Each row of a before or after table is a point. One or more steps were done to the points. Then noise was added and the rows were shuffled. The steps act on columns, c1 being the first. What was done? A step turns or swaps two columns, mirrors them in a line or flattens them onto one, adds a multiple of one to another, or multiplies or shifts one. Angles are multiples of 10 degrees, from the lower column toward the higher: turns from -170 to 170, lines from 10 to 170 but not 90. Use the fewest steps. Two steps may share a column if one is a turn and the other turns, adds or multiplies; they go together, in the order done. Otherwise the lowest column goes first.

Before (8 x 2):
[[ -5   7]
 [ 20  24]
 [ 46   7]
 [-23   7]
 [-84 -58]
 [-11  -6]
 [-68 -55]
 [ -8 -58]]
After (8 x 2):
[[-10  55]
 [ 48  76]
 [-17 -26]
 [ 25   2]
 [-41 -24]
 [ 59  80]
 [  3   8]
 [ 16  -8]]
Steps: turn c1 and c2 by -160 degrees

Before, 11 rows:
[[ 11  25  10 -35]
 [-83 -29  25  17]
 [ 37   6  32  36]
 [-85  35  45 -31]
 [-28  60   4 -18]
 [-65  21  22 -37]
 [ 10  15   3  32]
 [  6  -3 -22  27]
 [ 32 -15 -25  34]
 [-15  16 -10  10]
 [ 75  37  34 -23]]
After (11 x 4):
[[  7  34   7   4]
 [-65 -24  -2 -38]
 [ 41  22 -13  30]
 [ 14  18 -23  16]
 [  6 -23  10 -37]
 [-14  15  -9 -16]
 [-84   7  -6  33]
 [-92  -9  11 -46]
 [-31  11  -4 -63]
 [ 19  36  40  13]
 [ 58  -1  57 -46]]
Steps: turn c1 and c3 by 20 degrees; turn c2 and c4 by -60 degrees

Before, 14 rows:
[[-29 -50  37 -10  31 -22]
 [-18 -32   8 -20  57  25]
 [ 21  27 -56 -56 -22 -48]
 [ 13  18  19   9 -45 -40]
 [ 18   5  26 -16   0 -16]
 [ 56 -23  15 -39  36   0]
 [-33 -50  -1 -27  47 -52]
 [-42  29 -60  33 -10 -10]
 [ 61   6 -59 -31  34 -15]
 [ 58 -50   2 -17  28  26]
 [ 13   4  -9   2 -28  14]
 [ 11 -27 -36  -1 -32  43]
 [ 25 -54 -56  27  57 -58]
 [ 20 -13  -9 -60  20   0]]
After (14 x 6):
[[ 54 -94 -57  27 -23  -4]
 [ 41   3  19   9  30  55]
 [ 13 -28   8 -19 -33 -56]
 [ 92 -20 -59 -30 -33   4]
 [ -3 -84   0 -27 -16  -4]
 [-13  17 -60  34  -5  28]
 [ 43  22  -9   1  22   1]
 [ 88 -26   2 -16   0 -56]
 [ 41  22 -36  -1  42 -38]
 [ 84 -30  15 -41 -19 -25]
 [ 49  -8  27 -15  -2  15]
 [ 50 -16  -8 -61 -11 -15]
 [  0 -59  38 -10  -1 -21]
 [ 53  -4 -56 -55   6  59]]
Steps: shift c1 by 30; turn c2 and c5 by -150 degrees; turn c2 and c6 by -140 degrees

Before (11 x 9):
[[-13  20  52 -13 -22  26 -23  -3  -9]
 [ 94 -11 -38 -32  29  67 -27  -5  36]
 [ 33  72 -22  29 -38 -36  -9 -68   3]
 [ 44 -27   2   9   8  27  16 -53  25]
 [-25  35 -19 -11  28  26 -34 -57 -42]
 [-10  26 -59  33  40 -25   8  59 -33]
 [ 47 -31  29 -46 -70  -9   7 -64 -22]
 [-66   0  22 -50 -17  16  11  19  12]
 [-56  23 -19  10 -14  49  13  27 -23]
 [ 11  62  19  -8 -14 -24  78  37 -13]
 [-20 -18 -38 -10  23  14  18  -3 -36]]
After:
[[ 98  -7 -32  66  26 -31 -27  -7  39]
 [-14  33   9  27  30  -9 -28 -59 -41]
 [-43  24  10  50 -12   7  13  27 -27]
 [ 13  28  -7 -28  43  32  11  61 -31]
 [ 39 -30  -9  27  10   9  14 -54  28]
 [  3  63   5 -24 -12  -5  78  36 -14]
 [ 37  71 -10 -34 -40  27 -12 -64   4]
 [ -2 -14   3  14  23  -8  17   1 -33]
 [ 34 -30 -12 -13 -72 -47   7 -64 -22]
 [-64  -1  29  18 -14 -51  10  20  13]
 [-26  18   9  30 -23 -14 -18   0  -8]]
Steps: flatten c1 and c3 onto the line at 160 degrees; swap c4 and c6

Before, 11 rows:
[[ 67  50 -72  64  21  54  -8 -26  18  25 -46  16]
 [-41 -22 -71 -20 -33  36 -32 -48 -50  90   0  50]
 [ 68 -25  10  58 -24   0 -41  59 -45  14  72  67]
 [ 44  23  18 -14 -62 -31   3  -3  31  19  30  16]
 [ 13 -25 -37 -34  18  20   6  50  48  58  47  27]
 [-43 -40 -46  36  21 -47 -24  53   2 -21  -2  11]
 [-25  30  14  36  16  -7 -33  48  27  11  57  21]
 [  5  17 -69  14  41  64 -28  70 -12  20 -36  85]
 [ 49 -58  21  76 -54  50  13  64  19  -8 -26  26]
 [ 71 -38  18  26 -31  21 -34  45  21  78  -5  34]
 [-32  32   6  37 -19 -14  76 -21 -50  11 -25  34]]
After, 11 rows:
[[ 56 -59  21  75 -53  49  22  64  21  -9 -20  24]
 [-37 -22 -72 -16 -37  33 -32 -45 -52  91  -9  50]
 [ 19  16 -69  12  41  64 -14  70  -9  18 -44  82]
 [ -3 -26 -37 -38  17  23  -9  49  47  55  46  29]
 [-30  32   6  39 -19 -14  80 -22 -50   6   2  35]
 [ 79  51 -72  64  20  54   9 -27  19  26 -46  15]
 [-37 -38 -44  37  23 -46 -23  50   0 -22 -11  10]
 [ 77 -39  20  28 -32  17 -28  43  19  79 -17  32]
 [ 56 -26   9  57 -23  -2 -62  61 -43  13  56  68]
 [ 35  24  18 -15 -59 -33  -7  -3  30  18  30  20]
 [-35  27  14  36  20  -8 -52  50  26   9  43  20]]
Steps: turn c7 and c11 by 20 degrees; add -0.3 times c11 to c1
